Every row gives one point. Each copy is the shape, with its points in the same order, turned, moved and blurred by noise. Is it also mirrored, or only turned?
In the rows, zero is written as 128.

Shape (7 x 2)
[[ 91 167]
 [118  90]
 [154  98]
 [163 170]
 [144  66]
 [128 167]
 [106 136]]
Copy 1 (7 x 2)
[[ 72 136]
 [152 156]
 [168 123]
 [117  74]
 [188 149]
 [ 96 104]
 [108 142]]
Copy 1 is: mirrored
Copy 2 (7 x 2)
[[ 81 132]
 [160 185]
 [174 158]
 [137  90]
 [186 183]
 [102 123]
 [114 159]]
Copy 2 is: mirrored

Shape (7 x 4)
[[159 109 115 104]
 [230 131 135 112]
 [152  75 102 188]
 [131 150  92 152]
 [118 136 108  87]
 [119 133 165 135]
 [163 128  83 110]]
Copy 1 (7 x 4)
[[129 122  75 114]
 [192  78  61  99]
 [178 193  78 148]
 [149 169 113  78]
 [ 94 128 102  91]
 [138 126 148 132]
 [134 138  67  81]]
Copy 1 is: only turned
Copy 2 (7 x 4)
[[108 112 155  93]
 [138 124 222 105]
 [157  56 132 129]
 [166 132 111  91]
 [ 99 144 118  80]
 [120 149 121 153]
 [137 109 145  68]]
Copy 2 is: only turned

Shape (13 x 8)
[[151 143  86 151 111  99 147 156]
 [132  49 125 140 162 158 147 112]
 [147 145  84 156 147  69 114 108]
 [127 185 164 147 128 134 118  50]
 [142 159  90  73 156 130 124 114]
 [185  91 154 125 153 176 129  84]
 [138 132 171 171  80 114  51  79]
 [165 137  99 142 116  97 143 132]
 [129 178 164 159 168 158  86 108]
 [114 130 113 105 131  92 154 150]
 [147 140 100 101 136  75 151 162]
 [ 82  89 169 149 163 233 136  83]
 [113 170  66 138 117 121 125 143]]
Copy 1 (13 x 8)
[[122 120 124 171 170 159 106 103]
 [124 101  56  83 113 147 116 159]
 [120 104 126 201 128 110 128 128]
 [ 99 157 183 153  67 153 171 160]
 [122 142 117 134 146 111 193  96]
 [163 112  98  73  72 161 152 143]
 [112 163 166 156  32 132  84 132]
 [118 101 134 165 142 155 122  96]
 [144 166 185 122 110 119 143 173]
 [ 77 112 125 129 169 130 132 101]
 [100  93 132 147 171 123 138  80]
 [108 182  93  44 100 170 148 215]
 [113 168 118 178 177 132 133 106]]
Copy 1 is: mirrored
Copy 2 (13 x 8)
[[115 146 119 137 168 110 185  84]
 [ 93  59 178 172 171 135 131 140]
 [112 182 121 165 202 139 155 109]
 [161 173 154 177 139 131  64  79]
 [172 140 110 150 146 171 152 138]
 [163  67 157 169 181 115  91 125]
 [103 164 132 121 182 101  33  93]
 [125 139 115 150 175 109 165 101]
 [165 159 197 123 169 147  86  90]
 [110 150 130 146 131 119 175 138]
 [130 155 114 143 152 111 196 139]
 [122  54 229 158 118 172  66 106]
 [117 161 116 123 148 163 171  80]]
Copy 2 is: mirrored
Copy 3 (13 x 8)
[[131  74  79 111 113 108  96  93]
 [154  71 143 116 192 133 149 154]
 [106  83  90 132 147 128 130  51]
 [ 85 167  97 162 143 184 136 100]
 [106 133 145 124 153  99  70  78]
 [135 115 144 190 175 135 141 162]
 [ 83 113 127 165  86 158 209  91]
 [120  84  84 134 127  99 106  95]
 [141 160 138 143 130 192 134  84]
 [117 116 104  82 146  85 116  97]
 [129 109  96 106 138  60  99  79]
 [133 134 167 112 182 211 151 193]
 [108  94 114  86 107 136  69  79]]
Copy 3 is: mirrored

Shape (15 x 11)
[[149 171 132  99  98 148  93 172  83  84 137]
 [ 98 171 173 146 142 147 162 140  89  86 114]
 [ 65 188 158 122  62 127 173  89 157 117  77]
 [147 103 167  86 149 167 118 152 147 163 147]
 [ 58 102 147 123 100 149 155 125 123  69 132]
 [148 131  85 103 101 150 183  84 136 100 163]
 [104 191 159 178 103  95 143 164 134  61 151]
 [151 150 171 187 171  83  90 100  96 151 102]
 [148 114  86 149 161 138  80  75  99 146 138]
 [103 115 172  93 154 100  74 133 143  89  88]
 [ 64  92 136 143 103  90 155  74 117 101 169]
 [ 81 121  99 106 118 121 159 154 168  99 103]
 [162  76 145 126 144 179 103 156 179 131  93]
 [ 71  87 119 139  88  84 173  83 101 155 129]
 [168  97 176 129 130 177 180 166  99  70 136]]
Copy 1 (15 x 11)
[[103 155 197  98  87 143 110 160 115 185 121]
 [ 96 150 156 189 107 145 155 125 113 171 123]
 [ 86  97  90 194 127 169 106 158  99 150  47]
 [134 120 127  77 120 120 172 134 190 142 123]
 [ 58 156  88 126 110 158 148 106  90 164 106]
 [145 138  89 102 106 151 140 174  62 109 132]
 [ 59 176 148 187 115 160  79 152 126 142 148]
 [161 113 179 182 108 117  86  62 157 121 138]
 [200 140 148  93 109 148 110  71 109 119 128]
 [ 63  94 178 105 122 158 128  77 149 125 104]
 [ 98 124  57 136 121 157 100  80  78 147 159]
 [ 72 150 117 113 173 143 136 135 100 118  88]
 [113 154 139  77 100 105 162 109 181  89  75]
 [123 108  52 137 151 105  93  84  74 158 124]
 [ 82 169 139 125  57  86 191 148 122 141 147]]
Copy 1 is: mirrored
Copy 2 (15 x 11)
[[164 135 101  63 132 116 172 144 141 163 130]
 [150 155 166 101 141 134 120 179 120 104 104]
 [ 82 176  89 156 110  95  98 172 175  58  95]
 [ 78  57 135  82 126 148 108 126 137 140 153]
 [149 124  86 128 180 153 106 174 153  82 128]
 [ 90 132  80 167 140 179 147 138 138 138 107]
 [151 217 142 123 181 106 102 163 152 138 150]
 [129 121 207 135 124  71 149 104 109  79 180]
 [144  84 124 163 106 126 151  81  81 108 184]
 [131 115 127  62 165 117 119  92 152  64 164]
 [114 127  94 180 197 150 129 163 121  70 174]
 [114 134  79 118 187 119  86 113 152 109  98]
 [137  45 136 101 121 135  86  81 183 131 130]
 [ 86  98  94 192 190 103 134 155 115  63 134]
 [145 101 177 110 161 192 150 165 182 152  92]]
Copy 2 is: only turned
Copy 3 (15 x 11)
[[160  74  96 130  81 126 124 181 140 135  95]
 [114  92 105 152 161 150 132 157 108  88  67]
 [ 92 148  86  73 142 148 146 104 152  40  89]
 [120 102 201 107 141 120  95 152 161 164  93]
 [ 86  78  98 103 151 125 131  95  92 119 111]
 [134 130 126 101 158 112 203 141 136 146 157]
 [100 104  80 173 124 156 105 164 118  65 147]
 [176 153 132 202 177 106  66 131 164  93  79]
 [181 124 115 153 192  58 115 131 179 167 110]
 [172  75 139  98 146 125  46 109 124  96 105]
 [ 94 115 114 140 166  65 139  72  99  98 144]
 [107 126 103  60 162 129 101 144 100 122 139]
 [138 116 158  97 162 169  68 124 162 197 105]
 [ 94 175 115 120 159  51 135  81  98 110 108]
 [123  93 156 157 136 186 148 144  86 173  91]]
Copy 3 is: mirrored

Shape (18 x 12)
[[145 118 117 169 133 136 147  82  65 104  98 152]
 [135 204 116 139 139 131 118 146 105 126 190 142]
 [115 137 145 160 104 119 133 128 131 114 139 161]
 [139 123 110 139  96 121 108 129 130 113 117 148]
 [141 135 154 152  95 139 146 137 122 142 194 107]
 [136 173 131 125 114 104 144 145 111 140  99 165]
 [124 119 129 151 159 136 144 138 137 145 137 149]
 [115 134 112 159  97 107 140 105 130 148 150 119]
 [134 156 122 167 100 139  93 126 124 155 124 128]
 [104 138 110 164  99 126 143 133 128 147 249 153]
 [138 144 110 132 105 119 139 145  94 107 109  68]
 [125 174 146 150 131 120 152 138 132 146 166 151]
 [118 136 133 119 143 134 145 101 117 109 140 103]
 [127 144 132  98 164 110 151  65  97 136 175 155]
 [ 86 184 109 130 106  98 136 125 115 154 123 123]
 [145 121 124  96 104 131 154 109 127 143 104 137]
 [ 70 125 146  82 134 141 129 143 117 153 119 140]
 [132 122 123 165 117  49 113 135 107 143 106 159]]
Copy 1 (18 x 12)
[[155 133 130 118  85 161 129  95 178 150 152 202]
 [162 122 152 150 108  70 157 138 119 170 153 113]
 [136 104 143 152 147 124 143 129 158 124 130 164]
 [159 110 109 134 131 115 123 126 158 121 101 167]
 [108 130 164 139 117  82 143  98 143 111 119 116]
 [147 133 149 119 141 102 124 164 173 170 131 169]
 [134 105 153 115 139 154 120 129 129 141 131 128]
 [140 132 143 163 119 118 124 107 182 127 113 124]
 [161 115 141 164 145  97 100  96 151 160 108 156]
 [107  80 159 171 104  94 184 113 158 127 130  69]
 [171 182 153 138  91 106 115 125 147 124  86 166]
 [130 119 161 140 138 105 140 143 146 148 153 118]
 [137 171 127 140 113 138 132 115 131 126 141 138]
 [118 161 102 115 110 143 168 122 162 163 171 101]
 [153 151 147 183 131 111 123 152 172 167 107 134]
 [120 147 105 105 122 125  97 140 169 131 115 150]
 [104 151 114 144 148 145 133 172 113 171  89 145]
 [182 118 163 119 164 138 153 125 209 160  98 162]]
Copy 1 is: only turned
Copy 2 (18 x 12)
[[ 92  43 112 138 153 176 128  94 120 114 107 111]
 [147 145 101 203 126 122 157 143 114 100 121 111]
 [121 112  80 137 132 146 135 135 147 139 120 144]
 [117 123 107 122 130 145 121 111 165 145 109 107]
 [112 134 108 151  84 137 130 156  91 150 139 145]
 [162 107  82 131 153 118 132  88 132 121 116 127]
 [137  91 143 137 150 122 145 145 139 137 132 141]
 [ 83 115 101 141 116 115 136 105 138 141 145 136]
 [ 96 127 101 142 137  98 108 129 132 132 101 108]
 [107 136 105 215  93 135 165 158 135 182 164 153]
 [108 120 123 107  87 132 159  89 108 101  93 105]
 [147 121  95 164 131 110 142 138 121 121 138 154]
 [101 125 136 123 133 157 162 115 112 100 134 142]
 [121 117 129 171 167 175 159 104 102 110 193 129]
 [112 135  84 142 142  85 169  80 123 119 128 129]
 [127 126 135 106 146 150 121  73 121 138 128 139]
 [128 148 123 103 188 123 182 115 107 154 121 139]
 [132  73  72 110 131 111 144 104 167 140 152  87]]
Copy 2 is: only turned

Shape (18 x 12)
[[161 162 137 142 131 118 211 133 146  95 150 134]
 [128 128 143 154 172 177  70 166 139 141  95 119]
 [121 134 121 110 106 147 146 110 136 212  91  96]
 [144 109 130 109  91 116 124 149 164 128 134 163]
 [111  46 165 144 130 143 186 105 170  71 140 124]
 [142 167 104 109 113 153  86 179 111  95  68 125]
 [142  74  86 136 150 164 127 130 123 101  78 117]
 [ 86 130 147 139 112 132  99  40 210  91 157 109]
 [179 136 111  98  94 103 115  96  61 144 115  86]
 [214  90  77 151 107 105 123 155 106 102  89  92]
 [131 120 129 110 145 121 135  92 147 148  92 108]
 [131 150 148 109 180 116 103  68 189  96 116  84]
 [135 130 149 159 147 148 122  97 128 152  83 157]
 [189 142  86 117 204 137 109 110 151 117 127 132]
 [208 145 133 107  97 143 157 117 136  47 147  99]
 [165 189 117 157  51 179 178 118  96 136 157 101]
 [120 113  98 117 133 148  97 150  75 127 121  92]
 [ 78 124 124 173 172 126  61  95 111 124 106 115]]
Copy 1 (18 x 12)
[[ 98 126 131 108 104 127 107 113 127 126  49  96]
 [178 105 109 136 154 168 144 202  90 129 147 101]
 [135 133 104 153 113 141  57 156  89 148 147 182]
 [128 125 109 106  86 126 152 101  98 135 144 124]
 [149 120 165 107 134 164 174 100 166 173  81 164]
 [107 115  75 171 111 168 159 170  53 111 129  97]
 [123 122  92 157 142 200 160 159 157 127 135 143]
 [179 115 121 173 144  86 143 104 129 243 101 123]
 [ 94 105  18 130 153 162  96 111  74 152 121 154]
 [108 104  11 112 100 206 149 138 145 116 115 129]
 [125  90 107 152 131 152  92 128 118 152 134 151]
 [135  59 121 173 148 146 114 132 132 220 104  90]
 [169 116 110 156 163 144 106 128 114  99 131 127]
 [102  98  94 135 151 154 105 150 156 155 153  54]
 [ 90 136  73 128 115 193 146  79 100 176  64  72]
 [115 215  51 128 130 135  82 113  68 135  49 126]
 [ 97 128  64 125 164 153 148 188  85 149 142 148]
 [166  84  78 158 192 103 152 189 117 147 136 141]]
Copy 1 is: only turned
Copy 2 (18 x 12)
[[186 157 115  68  93  87 128 131  95 119 135 147]
 [117 108 188 183 120  93 144 100  71 180 101 125]
 [ 69 169 155 117 130  99 175  85 129 122 113  87]
 [140 151 109 123 104 150 141  74 105 180 129 140]
 [147 174 156 125  10 149 161 133 101 139 128 204]
 [112  83 114 135 142  70 151  93  96 201  72 153]
 [ 77 128 140 147  79  79 150  87  79 153 108 192]
 [154 164 179 157 151 190 170 156 148 125 128 205]
 [ 75 156  65 139 137  90 121 128 136 116  74 121]
 [105 161  70 163  94  44 107  65 106 147  95 177]
 [ 94 149 162 126 118 113 129  99 131 119 108 151]
 [143 122 192 143 141 143 113 124 133  94  87 193]
 [ 83 167 178 127 127 102 122 138  88 166 127 134]
 [118  89 146 142 137 102  92  95  67  96 131 167]
 [181 153  71 101 115 109 137 120  76 106  62 181]
 [150 187  69 104 153  67 196 160  82 128 117 109]
 [ 82  99 103 177 106  82 163 121 120 153 101 133]
 [ 82 110 184 203 129 101 130 161 129 170 133 162]]
Copy 2 is: only turned

Shape (17 x 12)
[[199 176  89  95  87  88 137 152 156 125 185  88]
 [154 123 156 192 149 147 118  78  96 101 169 114]
 [125 104 197 164 160 115  99 157 112 182 131  79]
 [146 186 160 166 123 104  89 127 120 140 129 142]
 [152 108 199 151 128 148 178 115  94 118 192 139]
 [135 121 106 185  92 171 196 163 132 191 119 113]
 [118  89 144 148 158 162 110 174  90 130 186 124]
 [ 93 143  98  84  80 103 122 103 148 107 207 116]
 [161 150 161 116 183 169 113  77  91 113 104  62]
 [120 119 165 162 177 113 167  89  83 153 106  77]
 [109 147 141 139  77  72 165 104  95  92 163 103]
 [171  85 100  82 114 166 115  78 152 146 162 110]
 [172 128 127 182 102 130 107  94 146 190 120 141]
 [108 128 142  80 145  93 122 106 110 136 207 150]
 [114 107 171 109 183 128 164  82 155  94 131  78]
 [134  87 124 146  94 134 136 170 127 127 115 138]
 [178 128 189 141  89 162 171  77 161 142 106  70]]
Copy 1 (17 x 12)
[[105 159 106 194 165  87  98  87 155  34 102  78]
 [173 131 171 141 133 125 104 107  75 163 102  94]
 [120  64 160 103  81 127  75 109 112 108 159 110]
 [189 124 133 105 114 122  80 132 148  88 112  72]
 [163 126 206 155 131 145 164 101  92 111 142 105]
 [115 162 103 128 113 219 110  59 126 103 170 131]
 [108 117 142 155  90 123 137 148  87 140 178  90]
 [ 88 157 147 161 205 119 127 176 151  87 103  96]
 [131 101 149 122  72 108 113 105  86 128  29 131]
 [133 103 158  74 115 132 106  86  63 104 100 163]
 [130 123 148 104 215 127 145 112 112  82 106  86]
 [ 81 165 148 189 121 104 124 108 164 143  94 153]
 [163 159 141 123 121 136  62  83 170 136 138 133]
 [119 143 179 138 149  82 146 181 124  80 136 119]
 [124  74 160 155 145 136 124 137  79  97  69 182]
 [130 110  94 135 140 148 144  98 154 127 165 121]
 [140  99 172 155 128 179 106  49 153 107  62 146]]
Copy 1 is: only turned
Copy 2 (17 x 12)
[[ 97 133  53 167 112  84  88  92 139 111 192 128]
 [140  70 173  75 103 138 112 120  88 123 176 130]
 [100 128 190  78 105 134  93 121 141  86  82 156]
 [ 87  96 125 126 133 120 134 164  86  80 122 145]
 [118  78 185  94 150 173  52 127 120 118 188 119]
 [164 154 157 171 139 153  60 111 111 169 119 188]
 [141 144 179  82 138 132  66 104 111 104 128  79]
 [155 104  78 138 120  94  92 161 179 127 175  66]
 [129 140 146  39 129 146 180 110 126 111 184 166]
 [149  89 150  57 123 181 121 111 143 116 124 190]
 [131  45  97 113 161 108  99 137 161 141 154 125]
 [151 156 148 147  83 143 133 107 162 137 205  91]
 [126 111 169 181  78 150 134 132 103 122 131 152]
 [140  98 114 107 131 154  92 146 165  63 164  65]
 [114 121 122  38 102 185 116 137 176 156 169 130]
 [112 130 153 146 148 137 101 103 125 169 110 102]
 [ 97 119 175 123 115 143 132 143 166 175 207 199]]
Copy 2 is: only turned
Copy 3 (17 x 12)
[[141  71 155  92  64 111 132 132 163 157 109  66]
 [161  80 123 143 147 129  95 163  88  96  77 179]
 [ 51 124 154 129 166 150  66 150  92  84  93 113]
 [139 104 219 143 128 141 103 148 114  90 109 124]
 [178 103  85 113 172 124  50 154 110  94 118 126]
 [ 88 154 115 112 105 134  80 236 150 114 176 138]
 [112 157  97 146 153 118  75 140 151  87  66 135]
 [175 152 144 128  97  92 122 100 119 199 107 108]
 [107  67 112 130 122 197 120  93  94  90 111 188]
 [ 95  94 106 166 151 194  86 164  60 113 132 133]
 [167 106 137 169 104  94  92 136  66 147 144  98]
 [134 140  96  66 139 131 168 122 134 150 107 153]
 [122 122 185  86 148 140 143 211 104 106 123 147]
 [182 154 129 136 153 145 105 104 110 149  85  88]
 [109  77  96 157 176 159  90 101 101 173 139 155]
 [103 147 127 142 143  83 125 166 146  98 148 123]
 [104  65 128  61 143 134  97 150  83 132 189 167]]
Copy 3 is: only turned
Copy 4 (17 x 12)
[[148  62 175 164 200 123  71 160  88  99 179 151]
 [140 125 142 202 103 133 183  82 121 107 149 126]
 [106 172 127 179 128 119 123 112 190 145 144 199]
 [121  98 163 138 111 114 152 143 139 125 112 169]
 [150 130 118 213  92 124 140 123 170  52 176 124]
 [ 67 118 160 204 106  84  46 120 167 131 150  85]
 [160 132  91 202 151 129 114  88 190 118 121 129]
 [210  81 117 117 136 118  79 117  98 124 189 119]
 [104 194 129 171 125 163 137  91  71  88 115 163]
 [108 214 170 165  98 147 132 103 149 114 161 135]
 [191 131 164 160  96 140 116 172 119 130 190 112]
 [103  90  94 154 144 165  78  63  93  93 187 132]
 [ 61  73 164 154  97 125 122  93 145 135 158 149]
 [197 112 121 109 135 145 110 101 161  78 171 144]
 [123 204  97 138 139 121 141 110 103  86 198 126]
 [103 106 101 176 132 141  93 148 166 149 151  98]
 [ 58 143 125 197  81 113 105 138  80  94 200 155]]
Copy 4 is: only turned
